Each row is a point. Any point is a mix of the corners, with weights that add up to 1. It lies inside the corners' shape when no weight is negative. Say inside or outside, and name the corners with a negative weight.
In the rows, 128 means zero.

Corners:
(1): [152 154]
(2): [ 68 144]
(3): [128 112]
Points:
[161 142] => outside (2)
[ 90 135] => inside
[109 107] => outside (1)
[ 93 145] => inside

Corners:
(1): [ 98 124  74  92]
(2): [132 169 174 129]
(3): [156 161 133  99]
(4): [126 136 148  89]
(5): [ 94  60  70 125]
Points:
[128 147 147 119] => inside
[122 131 135  95] => inside
[137 131 135 109] => outside (1)
[137 167 163 104] => outside (5)
[120 131 129  95] => inside

Corners:
(1): [159  79 142  45 144 158 135  96]
(2): [121 108 115 135 158 156 144  99]
(3): [149 154  33 116  60  94 124  92]
(4): [120 133 135 112  88 159 160 133]
(5): [108  78 127 138 113 115 155 124]
(6): [146  83 153 161 144  84 149 115]
(7): [113 111 157 109 164 119  56 157]
(8): [128  83 131 155 138 135 144 157]
(9): [128  81 146 112 160  85 164 161]
Points:
[123  84 149 100 152 146 140 138] => outside (3, 6)
[140 101 139  92 146 131 115 126] => outside (5)
[130  95 125 126 131 102 148 132] => inside
[133  98 128 102 133 125 145 116] => outside (8)
[118  94 126 128 117 124 145 126] => inside
[125  81 174 102 171 136 133 127] => outside (3, 8)
[126  62 187 102 153 130 144 153] => outside (2, 3)
[121 107 133 122 148 134 114 129] => inside
[123  88 188 108 136 147 112 151] => outside (2, 3, 9)

Corners:
(1): [ 97  83 115 114 125 150  88 105 131 136 141]
(2): [107 122  72 163 152 120 168 127 126  83 137]
(3): [156 114 144 133 143 151 105 140 163 163 173]
(4): [134 141  82  69 168 128  96 162 103 164 145]
(5): [166 197 109 141 166 164 112 109 105  97 120]
(6): [194 139  86 105 156 177 114 131 149 191 115]
(7): [ 49 135 149 123  38  68 157  97 144  79 181]
(8): [159 209 119 116 192 153 145 141 141  99  91]
(9): [121 107 139 147 134 112 122 147 120 190 125]
(10): [139 120  80 120  89  94  98 152 143 120 104]
(11): [118  75 104  97 132 109 132 100 104  93 163]
(12): [107 102 130 124  77 148 115 142 106 117 139]
Points:
[160 101  70 109 181 125 143 170 115 141 125] => outside (1, 5, 7)
[146 102  94 119 148 148  90 135 116 159 135] => outside (7, 8)
[126 131 108 123 128 132 129 119 124 110 117] => outside (3, 4)
[112 121  74 109 117 125 118 115 114  90 138] => outside (3, 8, 9)
[139 150 115 128 137 130 130 136 125 122 130] => outside (1)
[119 117 104 129 120 118 122 132 119 139 129] => outside (3, 8)
[134 110 103 120 122 137 111 123 130 126 154] => outside (8, 9)

Corners:
(1): [162 157  78 140 166 149 129 133 178 102 120 108 184 128]
(2): [106 188 118  95 156 108  89  85 126 115  92 149 103 101]
(3): [169  51 118 120 149 142 139 144  94  44  93 156  77 163]
(4): [142 184 154  76 114 169 124 114 161 158 146 164 132 142]
(5): [129 182 152 144  94 101  88 122 157 121 125 183 125 181]
(6): [ 94  96 179 145  95 148 126 134 117 107 109 122  92 148]
(7): [ 94 138 127  50 178 105 118 102 192 145 102  91 138  96]
(8): [152 111 112 128 142 165 174 157 102 189 136 123 163 166]
(9): [139 148 128 161  99 152 122 110 178 160 121 139 104 182]
(10): [136  95 122 142 107 150 155 121 108 119 195 162  83 133]
(11): [134 138 106 135 120 122 174 159 113  77 140 136  97 113]
(12): [195  62 131 172 140 133 159 121 109  98 107 120 107 161]
(13): [180 109  83  76 124 141 129 123 110 110 172 105 118 101]
(14): [123  99 117 144 121 130 111 115 182 143  90 108 132  84]
(15): [127  63 148 165  62 173 205 144 101  80 119 163 115 184]
Points:
[146 116 141 148  94 141 109 114 138  98 107 144 107 150] => outside (7, 8, 10, 11)
[133 134 132 122 121 144 130 121 150 131 123 135 119 143] => inside
[145 129 121 108 131 139 135 123 127 116 133 135 116 136] => outside (14)
[128 110 125 135 102 136 142 129 133  93 122 142 110 139] => outside (4, 8, 12)
[137 113 156 168  87 151 146 134 111 125 101 164  95 185] => outside (1, 7, 10, 13)
[134 124 129 196  73 129 137 123 138  81 128 146  98 152] => outside (3, 4, 7, 8)
[141 117 129 131 117 137 137 123 126 110 123 139 114 143] => inside
[118 145 127 123 130 138 130 125 153 128 118 139 131 139] => outside (12, 13)
[121 112 156 132  90 143 127 103 134 123 122 139 103 147] => outside (1, 3, 8, 11)
